Rows are points. To make a cloud, some directions were put in groups of two or more. Within a group, all points are equally far from the middle, so they leave a hole (a ring in 2 directions, a hollow ball in 3). The other directions are filled evenly. Then the cloud was stretched, turned, moved and blurred a little. How many holes are there, and how many directions does each take, smallest first?

Cloud (14 x 2):
[[-26  16]
 [ 58 -32]
 [ 15 -33]
 [-18  -5]
 [ 11  42]
 [ 48  22]
 [ 33  34]
 [-23   5]
 [-14  40]
 [-26  16]
 [ -1  43]
 [-25  27]
 [  3 -27]
 [-12  40]]
Holes: 1 (2)

Cloud:
[[-57 -22  15]
 [-27  22 -17]
 [-44  23  22]
 [-48  17  27]
 [ 21  23  31]
 [ -9  40  19]
 [-25 -38 -30]
 [-43 -44  -2]
 [ 11 -21 -31]
 [ 22   4 -17]
 [-58 -15  15]
 [ 17  17  43]
 [-49  -5  37]
 [  4 -33 -30]
 [ -9 -37  38]
 [  3 -39 -27]
 [ 22 -29 -15]
 [-16  -1 -36]
 [ 29  -8 -10]]
Holes: 1 (3)

Cloud, 51 rows:
[[  8  -5  23  48 -38   4]
 [-35  15  11  57  -3  51]
 [  9  32  -5   1 -18  40]
 [-35  24  -7  32 -52   6]
 [-36   8 -25  11  11  48]
 [-52  -4   5 -28 -11  -1]
 [-21  24  38  55  57 -16]
 [-40  20  27 -35  20 -20]
 [-10  14 -11  34 -60  10]
 [ 25   5  52  16  -5 -27]
 [ 23 -27   9  32   7  51]
 [ 27 -40  -7  22   2  39]
 [ 15 -23 -29 -28  16  -5]
 [ -5  12  59  56   9 -13]
 [ -2   1 -29   8  47  25]
 [ -2  12  -3   6  23 -40]
 [-46  11   6 -34   3  32]
 [ 25 -10  23  47 -27   3]
 [-23  15  39 -43  12 -33]
 [  6 -18 -37  33 -17  53]
 [  1  34  24  28 -12  46]
 [ 37   5 -18  57  45   3]
 [-32 -24  18 -52   9 -21]
 [ 35 -30  21  16  35  30]
 [  7  16   3  62  66  20]
 [ 17 -27 -29  44 -14  31]
 [ -5 -28 -10 -14 -20  66]
 [-12  45  55  35   1  22]
 [-43 -33  26 -25   5   4]
 [  2 -16 -44 -32 -14   9]
 [  6  45  34  33  56   4]
 [ -8  55  30  32   2 -37]
 [  4  11 -18 -23 -49   3]
 [ 35  21  12  -9  26   8]
 [ 44   8  21  11   8 -21]
 [  4  13  38  12  27 -43]
 [-11  18  48  51  59   3]
 [-21 -13  53  -5  44 -19]
 [  6 -16  67  11  13 -23]
 [  1 -25 -12   1  14 -19]
 [-32  34  43 -34   0 -16]
 [ -2   0 -23  -3 -60  17]
 [ 11 -46  -3 -17  10  -9]
 [ -3  31 -38  10  37  18]
 [ 29  -1  32  31  13 -29]
 [-55  33  -1  -3  10  -3]
 [-27  31 -21  11 -10  49]
 [-42   7   7 -24  36  16]
 [-34   6 -18  20  39  34]
 [-49   0  11  -2  29  -3]
 [-13  47  29  13  -5  33]]
Holes: 2 (2, 3)
